Each row of a before or after table is a point. The points were changed in one or more steps. Then noise was added and the rows were shuffled. The steps act on columns, c1 being the first. What was done? A step turns or swaps two columns, mirrors them in a line or flattens them onto one, adds a multiple of one to another, or multiplies or shifts one. Angles are multiples of 10 degrees, from the lower column toward the higher: turns from -170 to 170, lines from 10 to 170 but not 90. Use the fewest steps. Two steps may share a column if one is a turn and the other turns, adds or multiplies; they go together, in the order done. Otherwise the lowest column goes first.

Before:
0.03	0.26
0.37	-0.01
-0.30	-0.45
-0.04	-0.27
-0.45	0.08
-0.49	-0.25
0.29	0.19
-0.36	-0.26
0.30	-0.07
-0.41	0.59
0.07	-0.17
After (11 x 2):
-0.10	-0.26
0.04	-0.17
0.35	0.23
-0.48	0.06
0.11	0.27
-0.26	0.59
-0.46	-0.43
-0.55	-0.27
0.37	-0.03
-0.47	-0.29
0.29	-0.06
Steps: add 0.3 times c2 to c1

Before:
-0.52	0.02	0.09	0.53
0.17	0.34	-0.01	-0.46
0.24	-0.53	0.36	0.35
-0.02	0.03	0.34	0.42
0.08	0.29	-0.01	-0.01
-0.18	0.27	-0.31	-0.04
-0.18	0.47	0.26	0.31
0.14	0.42	-0.19	0.69
0.38	-0.26	-0.05	0.32
-0.04	-0.52	0.26	0.01
0.00	0.05	-0.35	0.37
-0.29	-0.03	-0.48	0.50
0.30	-0.27	0.16	-0.09
After, 13 rows:
0.25	-0.62	0.09	0.28
0.39	-0.18	0.19	0.24
-0.01	0.27	0.21	0.37
-0.15	0.42	0.06	0.01
-0.17	0.18	-0.50	0.36
0.14	0.44	-0.14	0.66
-0.52	-0.06	-0.09	0.69
0.19	0.27	-0.21	-0.48
-0.04	-0.57	0.16	0.02
0.29	-0.32	0.07	-0.17
-0.28	0.30	0.37	0.60
0.05	0.25	-0.21	-0.04
-0.01	-0.21	-0.27	0.43
Steps: add -0.3 times c1 to c4; mirror c2 and c3 in the line at 160 degrees

Before (13 x 9):
0.06	-0.16	-0.38	0.05	0.14	-0.31	0.19	0.22	-0.13
0.59	0.07	-0.56	0.24	-0.36	-0.19	0.25	-0.44	0.14
-0.62	-0.28	0.05	0.08	0.33	0.24	0.19	-0.63	-0.31
-0.63	-0.54	-0.31	0.16	-0.46	0.71	0.22	-0.28	-0.45
-0.75	-0.79	0.16	0.14	0.12	0.43	0.12	-0.13	0.01
0.57	0.14	-0.15	-0.23	0.61	-0.27	0.47	0.07	-0.01
0.10	0.21	0.19	-0.45	0.08	-0.49	-0.03	0.41	-0.22
0.50	0.12	0.21	0.25	0.38	0.15	0.04	0.16	-0.10
0.11	0.35	0.10	-0.07	-0.31	-0.51	0.57	0.35	-0.02
0.30	0.40	-0.22	0.31	-0.30	-0.17	-0.04	0.27	0.45
0.37	-0.27	0.21	0.32	0.10	-0.42	0.08	0.01	-0.32
0.50	-0.13	0.15	-0.16	0.08	-0.32	-0.18	-0.14	-0.13
0.28	0.23	-0.32	0.41	0.28	-0.19	-0.12	-0.13	-0.17
After (13 x 9):
0.09	0.48	0.18	0.32	-0.07	-0.37	-0.11	0.26	0.49
-0.33	-0.29	-0.19	0.14	0.01	0.55	-0.07	-0.65	-0.42
0.17	0.27	0.29	0.46	0.02	-0.33	-0.21	-0.20	-0.17
0.38	0.10	0.18	0.24	-0.14	-0.49	-0.58	-0.35	0.24
-0.04	-0.55	-0.01	0.21	0.04	0.98	-0.36	-0.30	-0.37
0.23	-0.14	0.06	-0.22	0.00	-0.59	0.22	-0.17	-0.11
-0.20	0.27	-0.10	-0.50	0.05	-0.44	0.17	0.45	-0.23
-0.18	0.39	-0.51	-0.10	-0.04	-0.41	-0.30	0.34	0.04
-0.23	-0.13	0.07	0.05	0.04	-0.30	-0.40	0.22	-0.12
0.46	0.15	-0.17	0.20	0.07	-0.19	0.13	0.18	-0.12
-0.26	-0.80	-0.20	0.14	-0.03	0.83	0.04	-0.15	0.01
0.24	0.15	-0.32	-0.15	0.01	-0.58	-0.39	0.05	-0.12
0.06	-0.26	-0.20	0.34	0.04	-0.56	0.10	0.00	-0.35
Steps: turn c1 and c6 by -40 degrees; turn c3 and c7 by 130 degrees; flatten c5 and c9 onto the line at 100 degrees

Before (12 x 14):
-0.15	0.48	0.17	0.41	0.60	0.12	0.18	0.41	0.37	0.35	-0.04	-0.28	0.24	-0.08
-0.15	-0.30	-0.02	-0.06	-0.13	-0.07	-0.06	0.05	0.31	0.24	0.28	0.48	0.28	-0.11
0.07	-0.14	-0.14	0.01	-0.22	-0.43	-0.22	-0.23	0.13	-0.21	-0.55	0.07	-0.16	-0.12
0.19	0.26	0.17	0.55	0.08	0.16	0.05	0.22	0.44	0.68	0.08	-0.18	-0.16	-0.06
0.13	-0.24	-0.08	-0.21	0.02	0.54	-0.13	0.09	-0.14	-0.14	-0.09	0.20	-0.25	0.30
-0.08	0.26	0.18	0.53	0.09	0.28	0.71	0.52	0.02	0.57	0.01	-0.11	0.15	-0.03
-0.32	0.28	0.40	0.11	0.11	0.15	0.49	0.54	0.51	0.77	0.09	-0.50	0.01	0.05
-0.02	0.14	0.02	0.11	-0.45	0.04	-0.36	0.14	0.25	-0.56	-0.26	0.30	-0.26	-0.05
0.06	-0.23	-0.11	-0.09	0.06	0.03	-0.17	0.44	-0.14	-0.22	-0.02	0.30	-0.60	-0.19
0.11	-0.08	0.06	-0.17	-0.04	-0.25	-0.01	-0.07	0.05	-0.26	0.10	0.66	-0.36	0.36
-0.45	-0.06	-0.16	0.01	-0.19	-0.03	-0.01	-0.34	-0.06	0.12	0.55	0.21	-0.17	0.03
0.28	-0.13	0.27	-0.16	0.02	0.20	0.10	-0.11	0.09	-0.41	-0.01	0.25	-0.33	-0.29
After, 12 rows:
-0.40	0.16	0.01	0.11	0.48	-0.24	-0.39	0.15	-0.24	0.32	-0.65	0.77	-0.17	-0.08
0.12	0.27	0.41	0.13	-0.09	-0.15	0.51	-0.85	-0.46	-0.52	-0.31	-1.27	0.08	-0.19
-0.05	-0.08	0.25	-0.17	0.27	-0.09	0.12	0.32	-0.16	0.42	-0.38	0.63	0.25	0.26
0.13	0.27	0.18	0.50	-0.15	0.01	0.76	-0.76	-0.05	-0.17	-0.40	-0.26	-0.01	0.01
0.03	-0.25	-0.01	-0.07	-0.10	-0.39	-0.05	-0.13	-0.35	-0.21	-0.12	1.21	-0.27	-0.03
-0.04	-0.27	-0.05	-0.20	0.20	0.23	-0.15	-0.01	0.24	0.25	-0.48	0.52	0.19	-0.23
0.49	0.21	0.16	0.55	0.06	-0.14	0.05	-0.51	-0.42	-0.17	-0.31	-0.43	0.16	-0.08
-0.01	-0.14	-0.14	0.00	0.27	-0.72	-0.19	0.31	-0.19	0.11	-0.91	0.15	-0.07	0.06
-0.06	-0.08	-0.17	0.00	0.26	-0.33	0.01	0.20	0.07	-0.54	0.15	0.51	-0.04	-0.03
0.01	0.47	0.18	0.40	-0.57	-0.17	0.20	-0.54	-0.35	-0.19	-0.45	-0.70	0.33	-0.01
-0.31	-0.20	-0.10	-0.09	0.45	-0.30	-0.15	-0.30	0.04	0.31	-0.43	0.74	0.44	0.26
-0.08	-0.08	0.06	-0.16	0.31	-0.54	0.02	0.17	0.06	0.22	-0.31	1.64	0.20	-0.34
Steps: turn c8 and c10 by 150 degrees; turn c1 and c10 by 50 degrees; turn c5 and c13 by 130 degrees; shift c6 by -0.30; turn c9 and c14 by -160 degrees; shift c11 by -0.40; multiply c12 by 2.5
